Each row of a before or after table is a point. One or more steps were done to the points. Then noise was added and the rows were shuffled. The steps act on columns, c1 being the first. Write out the steps. A step turns or swaps two columns, mirrors them in a line or flattens them onto one, adds a multiple of one to another, or multiplies or shifts one. Angles are multiples of 10 degrees, from the lower column toward the higher: turns from -170 to 170, lines from 10 to 170 but not 90. Use the fewest steps. Two steps may share a column if one is a turn and the other turns, adds or multiplies; they go together, in the order done. Otherwise the lowest column goes first.

Before, 13 rows:
[[  3 -15]
 [-33 -35]
 [ -9 -23]
 [-21   4]
 [-34  34]
 [  6   0]
 [ -1 -19]
 [ -7 -53]
 [ 12  44]
 [ -7   8]
 [ 26 -26]
 [  6  -3]
 [-35  12]]
After, 13 rows:
[[ -33   66]
 [  -7 -106]
 [   6   -6]
 [ -35  -69]
 [ -21    8]
 [  -1  -38]
 [  14   88]
 [ -36   23]
 [ -10  -46]
 [   4  -30]
 [  -8   17]
 [  27  -52]
 [   6    0]]
Steps: multiply c2 by 2

Before, 10 rows:
[[ -5  37 -16]
 [-33  -5  11]
 [-76  13  59]
 [ 44  48  -1]
 [ 10  12 -37]
 [  3  -4 -42]
 [-49   0   6]
 [ 19  -1  -5]
 [-64   0  16]
 [-83 -25 -34]]
After, 10 rows:
[[ 45  40  14]
 [-33   0   0]
 [ -5  24  10]
 [-62   5   3]
 [ 12   0  -1]
 [-79  32   9]
 [-80 -29 -20]
 [-46   4   0]
 [ 23  -2  -2]
 [  5 -22  -8]]
Steps: flatten c2 and c3 onto the line at 20 degrees

Before, 12 rows:
[[-31   4   2  30  -3 -27]
 [-15  66  13  24 -19 -30]
 [  9  62   8  34  -9  28]
 [-11  65 -65  -9 -16   8]
 [-54  20  30  22  -9  25]
 [ 17  42  12   7   4 -20]
 [ 17 -42  23  18 -10   7]
 [ 22  -9  -5  20 -22  29]
 [-25  46  -7  17  43 -22]
 [ -7  52 -16   5   3   4]
 [ 17  48  27  -9 -17   6]
 [ -6 -84  24  -1   5  23]]
After:
[[  0  43  22 -27 -10   8]
 [ -7 -67  12  91 -20 -29]
 [ 43 -38  31  56  -9  23]
 [-32 -51   6  89 -10  28]
 [ 35  78  23 -78   6  26]
 [-29 -39  30  27 -15  10]
 [  7 -49  -9  69  43 -24]
 [-14 -65 -67  55 -19  11]
 [-32 -30  13  44   6 -20]
 [ 29 -17   3  45   0 -27]
 [-19  16  -4   6 -23  27]
 [-10 -51 -19  55   2   2]]
Steps: turn c1 and c2 by 160 degrees; add -1 times c2 to c4

Before:
[[-47 -57  54  -8 -21   3 -19 -10]
 [ 45  35 -24  20  54  20  25 -35]
 [ 26 -25 -38 -44 -29  10 -51  18]
 [  0 -76  68  53   7   4 -38  23]
 [  4  10  33 -32   9  13 -46  27]
 [-22 -30  21  12  28 -19 -23  25]
 [  0  47   8  31  21  23   2 -12]
 [  4 -18  60  25 -15 -35 -18  17]
 [ 17  12 -24  42  31   8 -38 -45]
 [-19  -4 -61 -51  -3  -2 -49  -7]
 [-40 -34 -69 -41 -45  17 -49  27]]
After, 11 rows:
[[  5  11  32 -34  24  13 -44 -12]
 [ 17  13 -22  41 -50   7 -39 -20]
 [-20  -5 -61 -51  -5  -2 -49   4]
 [  1 -77  68  52  23   2 -39 -10]
 [ 43  35 -25  22 -45  19  23 -45]
 [  1  49  10  29 -15  22   4 -18]
 [  4 -19  62  28  20 -37 -19  11]
 [-22 -31  19  13  20 -18 -24 -34]
 [-47 -57  52  -6  -8   1 -22  22]
 [-40 -33 -68 -43  35  17 -51  38]
 [ 24 -26 -39 -45  25  11 -50  25]]
Steps: turn c5 and c8 by -100 degrees
